Every row gives one point. Examples show where two turns around zero, p and q, send a point. Where does a point land after both, in the order given? Backwards means that the second turn is done in reverse. Each puzzle has new turns, and all numbers are rounded.
In the rows, 128 means zero.

Turn p:
[123 111] -> [116 115]
[170 155] -> [178 133]
[ 91 118] -> [ 90 136]
Turn q:
[115 119] -> [123 143]
[167  97] -> [88 98]
[114 132] -> [135 140]
[122 104] -> [106 140]
[122 188] -> [188 118]
Where do these land?
p, then q: [131 149] -> [142 112]
p, then q: [168 107] -> [ 86 112]
p, then q: [ 85 127] -> [156 161]

Turn p:
[ 97 148 177  81] -> [166 166  79 104]
[113 110 118 109] -> [151 135 146 118]
[113 118 139 147] -> [143 111 120 144]
[169 116 121 130] -> [ 99 108 140 106]
[115 165 129 121] -> [122 161 111 142]
[162 111  84 179] -> [ 86  87 171 153]
Turn q:
[142 161 176 160] -> [ 69 162 126 128]
[117 142  87 128] -> [131  84 128 135]
[150 160 107 106] -> [124 109 101 164]
[113 111 135 106] -> [152 135 117 111]
[118  65 136 140] -> [164 151 170 101]
Where do these land?
p, then q: [119  64 154 142] -> [174 166 156 155]
p, then q: [ 93 132 112 114] -> [ 96 139 124 151]
p, then q: [112 147  80 146] -> [ 79 142 138 105]
q, then p: [145 152 155 126] -> [129 149 134 162]
p, then q: [171 146 140 112] -> [149 101  99 105]

Turn p:
[156 122 120 107 155 124] -> [150 117 107 132 150 106]
[109 127 110 107 147 115] -> [123 122 144 131 163 118]
[106 144 108 134  31 121] -> [ 78 127 126 130 116 217]
[137 152 138 141 145 144] -> [154 149 132 139 115 122]
[132 118 120 201 151 112] -> [167  97 168 105  87 126]
[109 131 156 116 144 166] -> [118 174 129 124 124 101]
[112 135 146 107  98 103] -> [ 87 121 126 156 128 139]
[162  95 125 111 152 139] -> [145 117  92 107 141  97]
Turn q:
[133 118  50 113 148 127] -> [152 188 165 125 122  93]
[144 111 144 148 158 112] -> [117 125 115  93  99 129]
[113 138 147 163 117 136] -> [101 128 104 142 128 152]
[127 163 150 133 154 126] -> [152 125  96 121 121 154]
[158 109 152 110 118 150] -> [125  90 118 128 131  93]
[104 154 154 118 132 107] -> [146 111 127 126 132 171]
[152 115 148 121  48 134] -> [ 88  87 134 140 189 106]
[ 93 117  79 118 148 132] -> [143 168 166 149 104 127]
Where do these land?
p, then q: [164 114 100 172 135 154] -> [149 109 133 120 159  72]
q, then p: [151 129 179 104 137  93] -> [109 120  83  97 158 101]
p, then q: [136 136 164 103 111 126] -> [111 165 134 140 136 150]
p, then q backwards: [ 92 182 111 144  90 120] -> [ 56 134 116 136 114 103]
q, then p: [116  98 145 173 137 136] -> [ 91 142 153 114 134 161]
p, then q: [122 123 101 102 158 145] -> [165 132 121  99 109 131]
q, then p: [115 112  98  99 128 122] -> [124 126 118 156  95 114]
